Each row of a before or after table is a point. The points were changed in one or more steps. Then noise was added and the rows were shuffled. The steps act on how far a point lies along the listed directions, d1 being the first. Name the steps. A step turns or swaps two directions, mirrors them in a line or flattens them onto one, adds a multiple of one to another, or multiplies one. Angles are multiples of 10 degrees, from the lower direction toward the higher: turns from -170 to 170, lines from 10 to 170 but not 90. Use the fewest steps. Two steps may share a direction if one is a turn and the other turns, adds or multiplies; they go together, in the order done. Otherwise the lowest direction goes first.
(in the rows, 128 means zero)

Directions:
(1): [111 150 169]
(2): [166 159 127]
(3): [154  97 155]
Before:
[[ 85 115 107]
 [123 105 141]
 [147 128 155]
 [136  78 112]
 [121 109 183]
 [125  99 101]
 [133 149 133]
 [109 101 145]
 [116 116  58]
 [112 122  73]
 [116 119 101]
 [128 155 172]
 [120  65 160]]
After, 13 rows:
[[156 127 113]
 [124 117 146]
 [ 89 171 137]
 [179 114 105]
 [129 140  76]
 [125 163 117]
 [147 130  93]
 [169 154 122]
 [ 95 128 133]
 [186 106  92]
 [101 181  89]
 [118 149 116]
 [ 98 138 170]]
Steps: turn d2 and d3 by 150 degrees

Directions:
(1): [150 121 159 185 131 106 152 104]
(2): [149 137 171 128 104 159  79 119]
(3): [143 116 147 117 137 182 176 143]
(4): [101 116 141 132  63 117 146 152]
Before (8 x 8):
[[133 148 132 105 167 175 117 132]
 [ 88 125 112  38  65 194 109 173]
 [102 137 111 127 116 109 140 127]
 [135 122 156 195 130  86 152 106]
 [135 137  94 104 179 157 131 118]
 [128 129 111 133 147 104 117 112]
 [135 134 112  95 112 132  97 158]
 [130  96 117  88 143 145 152 140]]
After:
[[136 130 127 127 141 122  98 107]
 [155 118 121 153 147 103 159 134]
 [120 133 126 166 100  88 104 100]
 [135  94 144 195 127 109 249 114]
 [ 93 138 122 155 112  81 135 128]
 [122 144 127  74 134 174  80 143]
 [138  94 154 143  91 105 135 121]
 [141 140 146 133 136 152 130 110]]
Steps: turn d1 and d2 by 160 degrees; swap d3 and d4

Directions:
(1): [ 84  99 164  98 155 113  85 110 120 131 152]
(2): [121 172 110 162 130 126  98 102 159 105 175]
(3): [148 161 135  69 130 114 135  86 149 106 101]
(4): [124 152  93 112 168  72 134 167 116 138 137]
Before:
[[146 107 171  83 125 134 148  77 132 123  98]
 [152 154 110 180 115 161 119 126 136 126 150]
 [122 172  74 199 122 130 117 169 141 124 154]
 [ 90 134  91 249 118 141 110 150 113 139 203]
 [138 131 151  91 123 144 156  74 139 107  87]
 [133 129 108 171 127 120 112 148 144 134 172]
 [123 136 136  70 142 114 119 113 122 124 108]
 [143 173 140 137 118 134 140  84 154 110 142]
 [130 132 135 128 116 132 139 148 142 134 113]
 [128 130 144  91 123 134 128 102 120 112 121]
 [170 119 107 144 118 112 182 190 100 150 103]
 [135 180  94 210 112 125 134 145 144 117 151]
 [115 149 133 105 142  96  92 105 161 100 158]]
After, 13 rows:
[[172 119 109 144 118 116 182 189  99 151 105]
 [104 113 145 153 121 137  84 109 155 109 169]
 [127 192  64 171 135 108 121 165 143 120 147]
 [161 186  96 137 133 120 127 123 143 118 139]
 [124 111 150 116 110 156 125 104 115 118 128]
 [109  93 153 130 110 165 110 119 110 134 123]
 [140 160 146 153 110 149 137  87 150 115 146]
 [112 217  57 136 172  44 129 138 130 117 169]
 [131 133 136 126 116 132 136 148 143 133 115]
 [145  90 178 106 114 155 144  81 130 129 105]
 [128 105 161 124 107 170 152  80 134 113  96]
 [138 151  98 141 140  93 121 144 150 129 163]
 [142 201  85 181 124 102 138 140 149 113 143]]
Steps: mirror d3 and d4 in the line at 130 degrees

Directions:
(1): [191 148 114 160 135 159 167  92 139 127 118 165 134 118]
(2): [ 82 146  99 133 133  92 148  68 142 139 104 125 157 158]
(3): [113 138 152 136 141 155 158 126 114 137 204 118 168 153]
(4): [121 201 115 105 158 171 103 128 144 121 120  95 112 127]
(5): [ 98 122  80 177 137 137 146 180 157  91 128 130 140 122]
Before, 11 rows:
[[176 145 163 108 139 141  98 119 116 142  73 133 117 127]
 [139 188 123  99 162 154 112 104 132 130 111 112 132 134]
 [ 63 104 123 124 108  66 116 114 125 117  99 133 141 137]
 [167 201 145  92 143 183 115 101 125 130 128 115 112 125]
 [139 205  82 124 136 161  89 140 145 101  82 105  78 105]
 [ 87  69 137 120 109  84 122 137  96 138 120 123 123 136]
 [ 98 122  96 130 105  73 157  63 126 129  82 161 139 145]
 [206 150 131 123 128 112 128  76 128 127  57 170  98 107]
 [144 142 133 139 142 139 123 136 159 131 103 130 125  99]
 [163 143 120 134 136 130 137  86 145 147  97 146 127 117]
 [ 78 102 151  94  94  53 111 101 107 156 112 127 126 148]]
After, 11 rows:
[[157 138 122 142 143 142 105 157 140 112  56 136 118 116]
 [116 209  76 150 148 183 115 162 150  90 129 100 108 118]
 [168 195 121  99 137 171 104 115 138 116  88 121  94 110]
 [138 184 110 105 160 150 108 113 142 122  92 114 124 126]
 [135 144 134 149 147 149 134 145 159 128 122 129 138 105]
 [153 140 100 153 140 133 143 107 158 132  94 147 130 113]
 [ 84 122  80 151 110  82 170  85 135 115  95 160 150 145]
 [174 145  81 175 139 123 149 133 160  87  61 171 112 101]
 [ 52 105 118 136 113  74 129 125 128 111 119 131 154 141]
 [ 80  68 129 128 110  86 126 146 102 131 121 124 125 135]
 [ 67  95 116 117  95  49 110 129 127 133  87 132 119 136]]
Steps: turn d3 and d5 by -70 degrees

Directions:
(1): [ 83 130 127  99 117 107 112 122 110 138 163 116  65 142 119 156  59 106
 139 120]
(2): [112 163 125  97 131 141 101 176  67 137 109 122 145 168 132 126 139 123
  91 180]
(3): [168 136 137 111 136 115 158  80 129 156 144 157 168 197 117 129 106  90
 121 124]
Before, 13 rows:
[[132 122 120 130 148 147 121 143 131 128 119 128 147 125 145 123 155 142
  128 133]
 [122 130 140  96 130 115 141 107 129 150 170 138 110 170 131 159  84 108
  138 117]
 [158 109 137 139 126 111 143  81 164 134 145 127 135 144 125 136 106 115
  147 106]
 [129 131 140 130 128 130 126 127 135 127 115 131 134 119 121 122 136 142
  131 127]
 [150 128 120 123 122 141 132 125 126 136 112 133 160 155 125 129 139 116
  107 137]
 [144 137 134 118 135 127 142 110 124 140 134 145 142 176 118 126 120 116
  126 126]
 [156 129 130 128 128 128 149 101 141 124 115 144 169 152 126 115 141 114
  126 125]
 [142 119 132 144 128 136 119 132 143 121 125 135 134 115 135 121 140 137
  132 132]
 [114 114 131 138 128 119 136 122 151 120 134 136 101 105 129 135 113 134
  144 111]
 [105 108 130 137 122 127 118 120 149 119 145 125  79  92 139 146 110 141
  151  98]
 [131 120 143 119 135 109 141  92 140 139 143 137 115 131 122 138 104 101
  146 107]
 [143 112 137 144 140 109 130  95 147 136 136 150 125 133 129 125 120 112
  145 101]
 [181 147 130 137 138 146 151 120 129 138 108 148 204 153 124 101 179 128
  105 144]]
After, 13 rows:
[[160 111 138 155 145 118 136  98 153 132 122 154 150 127 132 115 147 121
  141 104]
 [170 127 120 135 127 151 140 127 133 132  97 137 187 149 128 117 169 125
  103 140]
 [ 78 109 129 121 116 114 109 116 139 125 165 119  44 100 134 162  72 129
  156  93]
 [123 123 120 125 145 143 117 141 128 130 125 126 136 128 143 129 143 138
  131 131]
 [186 128 131 146 134 142 159 106 153 119  93 152 209 143 131  97 186 129
  119 130]
 [125 132 139 128 127 128 125 126 132 127 119 130 127 120 119 125 130 140
  133 125]
 [102 114 131 131 123 114 132 120 145 123 142 134  85 108 127 142  96 128
  147 110]
 [186 108 139 159 133 124 153  85 176 127 123 134 174 135 130 118 149 128
  140 112]
 [152 120 143 132 142 118 148  95 149 135 127 143 144 125 127 127 135 111
  140 110]
 [213 145 131 158 146 159 162 125 141 131  84 156 248 144 131  81 227 144
   97 150]
 [134 119 132 140 127 133 116 132 141 123 130 132 123 117 133 125 129 134
  134 132]
 [153 129 142 117 138 130 152 112 142 143 146 147 154 160 137 139 132 125
  130 122]
 [177 137 136 139 142 143 154 114 137 132 109 153 189 165 126 104 170 132
  117 132]]
Steps: add -1.5 times d3 to d1

Directions:
(1): [142 109 171 149 147 160 127 157 125 148 134 141 164 114 113 114 123 125
 176  67 147 117 184  98 106 123  78 106  72 117 141 108]
(2): [ 50 116  92 150  84 152  99 104 105 159  95 158 135  99 165 153 123  99
 157 130 144 127 102 102 132 109  78 129 154 137 144 131]
(3): [118  57 134  94 154 107 161 107 124 182 150 130 104 110 112 167 125 131
 180 158 105 143 139 182  90 132 113 118 138 116  99 141]
Before, 12 rows:
[[136 118 126 120 132 122 139 131 120 126 134 120 124 136 121 129 134 136
  129 128 123 132 141 136 132 118 145 126 132 126 125 130]
 [147 103 126 101 145 100 154 125 145 116 137 116 101 136 113 139 134 129
  123 159 108 139 125 171 130 136 162 139 140 134 102 133]
 [156 182  97 118 113 109 129 123 137  66 124 117 103 166 144 109 125 142
   41 168 126 126  79 139 174 151 200 157 159 148 126 141]
 [127 145 121 129 130 123 128 131 136 119 116 116 115 130 122 127 126 139
  116 123 126 127 118 130 131 125 141 122 126 131 128 121]
 [115 124 126 135 122 127 116 129 131 122 131 132 127 126 137 130 123 116
  136 144 135 117 119 123 129 122 132 131 138 134 130 135]
 [100 116 106 126 110 118 131 112 120 126 122 129 121 118 142 146 124 132
  128 144 125 132  97 135 128 133 135 140 147 122 120 143]
 [ 92 133 106 138 101 126 112 112 122 137 107 139 127 116 152 140 131 112
  129 141 138 132 105 126 146 125 123 134 145 127 137 134]
 [128 142 125 127 119 128 124 128 136 121 125 124 128 127 141 124 129 132
  100 132 136 119 116 129 137 124 130 131 136 137 129 125]
 [137  92 150 118 146 114 149 126 132 158 150 129 132 116 121 143 119 132
  167 118 113 131 151 149 100 123 108 107 121 119 112 131]
 [139 111 138 114 142 103 148 132 131 125 135 117 125 132 122 134 131 150
  133 152 119 138 140 148 117 126 141 127 129 132 127 129]
 [121 144 134 133 120 142 126 136 129 116 117 125 139 133 137 116 124 131
  119 119 130 126 128 106 144 116 124 142 131 134 139 128]
 [158 152 142 120 144 109 139 147 147  97 141 113 123 151 127 100 137 135
   97 131 126 138 127 129 131 134 167 135 133 128 120 128]]
After, 12 rows:
[[134 126 141 137 131 131 124 142 135 119 137 129 133 130 124 121 125 121
  140 129 136 115 138 118 124 125 131 128 120 130 129 130]
 [ 94  41 124  93 142  94 163  88 124 202 151 139 103  98 129 185 118 123
  199 165  96 146 126 190  80 122  99 106 161 116  90 148]
 [125 109 121 117 127 119 140 123 120 134 136 122 120 131 122 139 136 134
  132 140 120 136 134 143 129 119 147 124 141 126 121 134]
 [144 158 138 136 125 136 119 143 140 108 127 120 138 132 138 109 128 135
   90 114 141 114 127 113 144 127 134 132 119 135 135 119]
 [141  66 131  85 161  86 173 114 142 143 148 119  88 124 107 160 131 130
  151 175  97 146 128 201 112 137 154 133 144 126  88 140]
 [152 136 157 141 140 132 125 149 134 125 129 129 149 129 119 113 131 129
  136  97 143 124 158 116 133 132 126 119  92 116 138 119]
 [120  86 129 101 141  92 156 117 124 147 138 117 113 122 124 155 130 146
  150 173 110 143 131 166 107 126 136 124 146 131 115 138]
 [150  99 149 119 151 119 152 137 132 131 146 121 134 122 113 129 124 146
  147 114 124 129 145 143 106 142 133 129 101 106 113 132]
 [131 155 119 134 126 127 125 139 139 108 113 114 120 133 123 120 128 142
  110 118 130 125 122 122 136 123 140 123 122 133 132 120]
 [127 172 133 149 112 153 112 146 133  93 112 122 149 141 143  98 127 130
   99 106 138 120 125  83 157 115 129 144 125 139 150 121]
 [213 238 134 146 126 133 117 171 151  12 126 108 139 190 131  56 128 152
    9 105 145 111 113  90 191 155 214 153 110 147 149 119]
 [135 175 121 133 117 116 122 140 142  83 124 117 120 151 148 101 136 125
   75 140 132 135 100 112 151 127 173 146 155 138 130 131]]
Steps: swap d1 and d2; multiply d3 by 2.5
